Each wall is flat, endless, passes through zero and stands at right angles to its row. A trip goes straight from one point to another. List the walls that it crosses, first one first.

Walls:
(1): [0.005, -0.011, -0.008]
(2): [0.023, -0.010, 0.011]
(3): [0.044, 0.062, 0.011]
(4): [-0.058, 0.006, 0.021]
(5): [0.035, -0.023, -0.010]
(6): [-0.003, 0.031, -0.051]
Trips:
[-0.007, -0.006, 0.025] to [-0.038, -0.019, -0.043] => 2, 1, 6
[0.036, 0.009, 0.024] to [0.059, -0.035, 0.020] => 1
[-0.019, 0.035, 0.026] to [0.057, 0.014, 0.072] => 2, 4, 5
[0.012, 0.014, 0.041] to [0.005, -0.044, -0.002] => 5, 4, 3, 1
[-0.004, -0.035, 0.041] to [-0.033, -0.070, -0.013] => 2
[0.008, 0.015, 0.005] to [0.002, -0.007, 0.054] => 6, 4

Walls:
(1): [0.008, -0.010, 0.025, -0.030, 0.000, 0.013, 0.045, 0.026, 0.039, 0.006, -0.032, -0.075]
(2): [-0.017, 0.010, 0.024, -0.095, 0.028, 0.021, -0.064, -0.011, 0.011, -0.014, 0.012, -0.023]
(3): [-0.012, -0.034, 0.033, -0.018, -0.002, -0.014, -0.043, 0.001, 0.039, -0.021, -0.046, 0.035]
(4): [-0.008, -0.005, -0.003, -0.076, 0.041, 0.037, -0.004, 0.025, 0.018, -0.058, 0.022, 0.013]
(5): [0.032, 0.014, -0.056, 0.002, 0.038, -0.009, 0.014, 0.044, -0.010, 0.021, -0.022, -0.001]
(6): [0.008, -0.012, 0.023, 0.019, -0.068, -0.024, -0.012, 0.007, 0.014, 0.004, 0.028, 0.019]
Trips:
[0.014, -0.001, 0.000, -0.036, 0.004, 0.020, -0.020, -0.009, 0.059, -0.019, 0.016, 0.007] to [0.025, -0.008, -0.026, -0.028, -0.038, 0.041, 0.040, 0.001, -0.039, -0.024, -0.005, 0.005] => 6, 3, 5, 2
[0.034, 0.018, -0.016, -0.021, 0.059, -0.018, -0.015, 0.009, 0.017, 0.019, 0.029, 0.016] to [0.072, -0.026, 0.048, -0.034, 0.014, -0.031, 0.003, -0.043, -0.005, -0.005, 0.054, 0.049] => 3, 6, 5
[-0.004, -0.058, 0.016, -0.019, -0.049, -0.029, -0.012, 0.035, -0.014, 0.021, 0.010, 0.068] to [0.062, -0.006, 0.037, -0.053, 0.030, -0.021, 0.036, -0.024, -0.023, -0.039, -0.022, 0.012] => 4, 2, 1, 6, 5
[0.059, 0.017, -0.013, -0.012, 0.029, 0.114, 0.006, -0.010, 0.005, -0.007, 0.029, -0.034] to [0.008, 0.016, 0.007, 0.001, 0.022, 0.002, -0.071, -0.022, -0.006, 0.071, -0.013, 0.039] => 1, 4, 3
[-0.035, 0.068, 0.025, -0.020, 0.041, -0.006, -0.019, -0.020, -0.025, -0.053, 0.000, 0.048] to [-0.051, -0.022, -0.039, -0.035, -0.031, 0.029, -0.001, -0.022, 0.024, -0.005, -0.009, -0.038] => 1
[0.029, -0.011, -0.001, -0.046, -0.051, -0.002, 0.054, 0.056, -0.006, -0.006, -0.018, -0.024] to [0.017, 0.027, 0.052, -0.021, 0.005, -0.043, 0.034, -0.040, -0.029, -0.014, -0.037, -0.016] => 4, 5, 6, 2, 3

Walls:
(1): [-0.019, 0.015, 0.013, -0.041, 0.023, 0.036, -0.039, 0.017, -0.044, -0.053, -0.050, -0.056, 0.036, -0.032, 0.030, -0.032, -0.012, -0.032, 0.000, -0.014, -0.030, -0.013, 0.014, 0.010, 0.041, 0.014, -0.065, 0.034, 0.006, -0.015, 0.029, -0.007, -0.031, 0.018, -0.069, 0.001, 0.011, -0.044, 0.024, 0.010, 0.050, -0.043, -0.047, -0.025, -0.002, 0.011, -0.026, 0.013]
(2): [0.031, 0.048, 0.034, -0.006, -0.012, 0.016, -0.010, 0.060, 0.026, -0.004, 0.005, 0.004, -0.038, 0.001, 0.057, -0.010, 0.008, -0.048, 0.020, -0.034, 0.047, -0.050, 0.040, -0.013, 0.020, 0.019, 0.045, 0.036, 0.009, 0.006, 0.027, -0.057, 0.013, 0.006, -0.015, -0.051, 0.002, 0.053, -0.022, 0.022, -0.003, 0.003, 0.027, -0.013, -0.035, -0.002, 0.047, 0.005]
(3): [0.005, -0.006, -0.039, -0.061, 0.015, -0.035, 0.021, -0.003, -0.013, -0.079, 0.010, 0.005, 0.041, 0.040, 0.017, -0.040, -0.073, 0.035, -0.012, -0.006, -0.029, 0.012, -0.049, 0.032, 0.007, -0.006, 0.034, 0.069, 0.048, 0.072, 0.039, 0.035, -0.022, 0.012, -0.025, 0.003, -0.026, -0.015, 0.021, -0.006, -0.007, 0.009, -0.072, -0.053, 0.047, -0.025, 0.020, 0.005]
(4): [-0.002, -0.022, 0.031, 0.025, -0.003, -0.026, 0.013, -0.007, -0.020, -0.052, -0.002, 0.011, 0.008, -0.027, 0.012, -0.020, 0.010, 0.018, -0.048, 0.045, -0.052, -0.025, 0.018, -0.058, -0.012, -0.001, 0.003, 0.010, -0.023, 0.016, -0.001, 0.011, 0.028, 0.034, 0.033, 0.051, 0.001, 0.017, -0.022, -0.023, -0.068, 0.044, -0.002, 0.024, 0.053, -0.012, -0.032, 0.017]
(5): [-0.011, -0.036, 0.057, 0.004, -0.044, 0.097, 0.044, 0.048, 0.042, -0.025, -0.002, 0.024, -0.026, -0.046, -0.040, -0.055, 0.028, 0.014, 0.004, 0.026, 0.016, 0.002, 0.000, 0.038, -0.019, 0.018, 0.025, 0.060, -0.023, -0.018, 0.018, -0.064, -0.027, 0.013, 0.038, 0.043, -0.019, 0.006, -0.016, 0.013, -0.032, -0.005, -0.026, -0.030, -0.018, 0.015, 0.016, -0.028]
(6): [-0.013, -0.020, 0.010, -0.049, 0.005, -0.066, 0.063, -0.011, -0.020, 0.000, -0.047, -0.004, 0.040, 0.008, 0.076, -0.013, -0.016, -0.021, -0.015, -0.026, 0.008, -0.033, 0.018, -0.045, -0.056, 0.024, 0.024, 0.036, -0.007, 0.020, 0.062, -0.039, 0.047, -0.009, 0.005, -0.011, 0.022, -0.036, -0.004, 0.000, 0.042, -0.025, -0.031, -0.028, -0.006, 0.001, 0.017, -0.079]
(7): [0.071, 0.032, 0.027, -0.056, -0.009, 0.019, -0.012, 0.021, -0.023, 0.003, -0.014, -0.008, -0.046, 0.040, -0.011, -0.007, -0.013, -0.046, 0.023, 0.034, 0.019, -0.051, 0.033, 0.007, -0.039, 0.040, 0.066, 0.019, -0.059, 0.054, -0.074, -0.026, -0.052, 0.013, 0.026, -0.033, -0.012, 0.013, 0.013, 0.006, 0.005, 0.111, 0.010, -0.076, 0.012, 0.013, -0.032, 0.074]
Trips:
[-0.026, 0.024, 0.087, -0.016, 0.014, 0.030, 0.032, -0.033, -0.052, 0.029, -0.037, 0.021, 0.012, -0.021, -0.003, 0.041, -0.006, -0.019, -0.019, -0.017, 0.006, -0.028, 0.005, -0.013, 0.002, -0.013, -0.012, -0.040, -0.006, -0.008, 0.028, -0.002, -0.006, 0.045, -0.037, 0.011, 0.011, -0.001, -0.024, 0.003, 0.029, 0.003, -0.003, -0.032, -0.023, 0.018, 0.042, -0.002] to [0.026, 0.031, -0.059, -0.035, -0.032, 0.039, 0.021, 0.018, 0.001, -0.001, -0.019, -0.003, 0.028, 0.053, -0.004, -0.006, -0.023, -0.015, -0.012, -0.046, -0.011, 0.013, 0.030, 0.022, -0.004, 0.016, -0.026, 0.022, -0.029, -0.012, -0.005, -0.018, 0.039, 0.008, -0.004, 0.058, 0.025, 0.046, -0.054, -0.025, 0.001, 0.015, -0.032, -0.006, 0.036, 0.025, -0.020, 0.002] => 7, 4, 3
[0.007, 0.013, 0.013, -0.042, 0.014, 0.055, -0.039, -0.047, -0.049, -0.076, -0.046, 0.034, 0.022, 0.001, 0.012, 0.024, -0.016, -0.053, -0.023, -0.011, -0.039, 0.003, 0.034, -0.057, -0.037, 0.029, -0.014, -0.042, 0.029, 0.035, -0.037, -0.024, 0.046, -0.017, 0.027, -0.065, 0.011, -0.002, 0.062, 0.002, -0.038, -0.024, -0.011, 0.021, 0.017, 0.008, 0.073, -0.010] to [0.009, -0.033, -0.026, 0.029, -0.006, -0.011, 0.043, 0.028, -0.066, -0.010, 0.002, 0.019, -0.015, -0.015, -0.023, -0.017, 0.001, -0.006, 0.002, 0.053, 0.022, 0.018, -0.034, 0.032, 0.040, -0.013, -0.018, 0.014, -0.059, -0.011, -0.011, 0.019, -0.091, -0.015, 0.036, 0.035, -0.002, 0.022, 0.003, 0.025, 0.018, 0.033, -0.041, -0.018, 0.009, 0.038, -0.044, -0.024] => 2, 5, 6
[-0.005, 0.025, -0.052, -0.053, -0.030, 0.008, -0.007, 0.040, 0.003, -0.023, -0.034, 0.054, -0.055, -0.008, 0.033, -0.024, 0.064, 0.005, -0.062, 0.038, -0.041, -0.048, -0.047, 0.025, -0.038, 0.013, 0.029, 0.047, 0.033, 0.009, 0.053, -0.003, 0.027, -0.030, -0.012, -0.009, -0.021, -0.010, -0.050, -0.009, -0.014, 0.004, -0.038, 0.018, -0.046, 0.024, 0.017, -0.014] to [-0.026, -0.013, 0.012, -0.025, 0.029, -0.058, 0.058, 0.033, -0.027, -0.010, -0.017, 0.006, 0.014, -0.031, 0.008, -0.019, -0.018, 0.038, 0.015, 0.061, 0.000, -0.010, -0.021, -0.009, -0.050, 0.015, -0.026, 0.011, 0.030, -0.007, -0.040, 0.005, -0.034, -0.025, -0.016, 0.010, 0.029, 0.031, -0.050, 0.013, 0.040, -0.006, 0.048, -0.018, -0.011, 0.002, 0.012, -0.029] => 1, 2
[0.029, 0.000, -0.024, 0.009, 0.036, 0.036, -0.078, -0.061, 0.038, -0.025, -0.002, 0.015, 0.005, -0.017, -0.034, -0.059, 0.023, -0.004, -0.003, -0.017, 0.028, 0.012, 0.016, -0.032, -0.042, 0.040, -0.015, 0.026, -0.055, -0.010, 0.008, -0.011, -0.032, -0.031, -0.039, 0.005, -0.013, -0.009, -0.011, 0.027, 0.008, -0.023, 0.036, 0.005, 0.013, -0.002, 0.050, -0.029] to [-0.016, 0.005, 0.016, -0.031, -0.018, 0.016, 0.005, -0.006, -0.004, 0.020, -0.009, -0.007, 0.005, -0.046, 0.004, -0.002, 0.015, -0.022, -0.049, -0.005, -0.009, -0.031, -0.004, -0.019, -0.041, 0.032, 0.006, -0.017, 0.007, 0.029, 0.015, -0.044, 0.005, -0.017, 0.051, -0.008, 0.072, -0.044, -0.036, 0.018, -0.025, -0.025, -0.028, 0.007, -0.037, -0.047, 0.009, 0.050] => 6, 7, 4
